Every row gives one point. A path goes straight from each point to the next, and from the last back to the first. The post is the endless flat space through its rows: a point in 2 columns, a line in 3, a plane in 4, and so on, so that a path can go around it. How many times does the path go around the post? Going back the other way cancels.

Post:
[[ 13 -10]]
Path (26 x 2):
[[ 42 -38]
 [ 61 -22]
 [ 32 -49]
 [ -1 -16]
 [-20  16]
 [ 12  23]
 [ 35  -3]
 [ 49 -31]
 [  1 -30]
 [ -1 -16]
 [ -4  33]
 [ 22   3]
 [ 43 -21]
 [ 34 -44]
 [-15 -31]
 [-22  16]
 [ 11  28]
 [ 28   0]
 [ 40 -22]
 [  8 -22]
 [ 20 -35]
 [ 46 -20]
 [ 32   9]
 [ -3  11]
 [-26  -6]
 [  6 -46]]
Times around: 2

Post (3 x 4):
[[ 29  -7  -3  20]
 [ -4  18  10  -9]
 [-46  36 -18 -25]]
Path, 23 rows:
[[ -4  46 -41 -31]
 [ 24  -9 -32  -9]
 [ -1 -17  -2  15]
 [-41   4   0 -22]
 [-20 -15  -5 -40]
 [-23   6  27   2]
 [ 13  21  -2  61]
 [-13  31 -15 -11]
 [ 30  22 -20 -18]
 [ 37 -21 -43 -18]
 [  3 -39 -52  -2]
 [ 46 -23 -40   8]
 [-31   8 -45 -14]
 [-40  32  31 -12]
 [-49  47 -42  26]
 [-20  70  -8 -15]
 [  3  58  33   7]
 [ 29  19  15  32]
 [  0  39   9 -27]
 [  5 -12 -25 -44]
 [-11  14  25 -18]
 [-33  25  -2  -3]
 [-18  48 -17  19]]
Times around: 3

Post (8 x 9):
[[ 24 -24   0 -16  19  -5  13  -6 -12]
 [-20  -7   8  32 -19  -3  23  30  71]
 [ 26   8  29  36   8 -38 -27 -39 -56]
 [-14   9 -54   8 -47 -13 -13 -58  -1]
 [-23   7  -6  -9  -5   6   8  19   3]
 [  8   4  -7 -41 -15  37   4   8  24]
 [-41 -11 -16  40  18 -22 -39 -13   8]
 [ 21 -13   6  34   4  14  24  19   8]]
Path (22 x 9):
[[-14  17 -25   7 -29 -19   3   1  -6]
 [ -7  26  -2  52  15 -42   9   4 -18]
 [ 18 -11  24  26  35 -23   6 -13 -31]
 [ 19 -52  59   7  56 -50   4 -16 -42]
 [ 67 -15   1   4 -28 -19 -10 -56 -52]
 [  0 -28 -22  43  11 -41 -29 -15 -12]
 [ -3  35  -7  60 -17 -49  19   0  -6]
 [-52  19   8  43  24  25  10  56 -13]
 [ -7  42   7  49 -15   7  14 -28 -23]
 [-14 -29   8  -8   5  -6  25   5  18]
 [-18 -21  10  73 -18 -38  24  15  19]
 [-10 -20 -42 -31  30  34  13  36 -13]
 [-11  70 -30  -1 -44  25  -6 -15  34]
 [-12  23  19  38  -6  23  13  23  15]
 [-24 -21  13   1  -4   5  40  14   8]
 [-62   5  19  29 -60 -18   8  30  52]
 [ 30 -26  20  42  30 -24   2   8 -28]
 [  6  17 -28  -1 -13  41 -15  -2  28]
 [-14  24   9  15  13 -23  11 -30 -16]
 [-24 -22 -30   3 -28  -6  14 -53  49]
 [-25   2  42 -14  -6  17 -32  27 -11]
 [-28   5 -49  23 -61 -43 -17 -55  23]]
Times around: 4
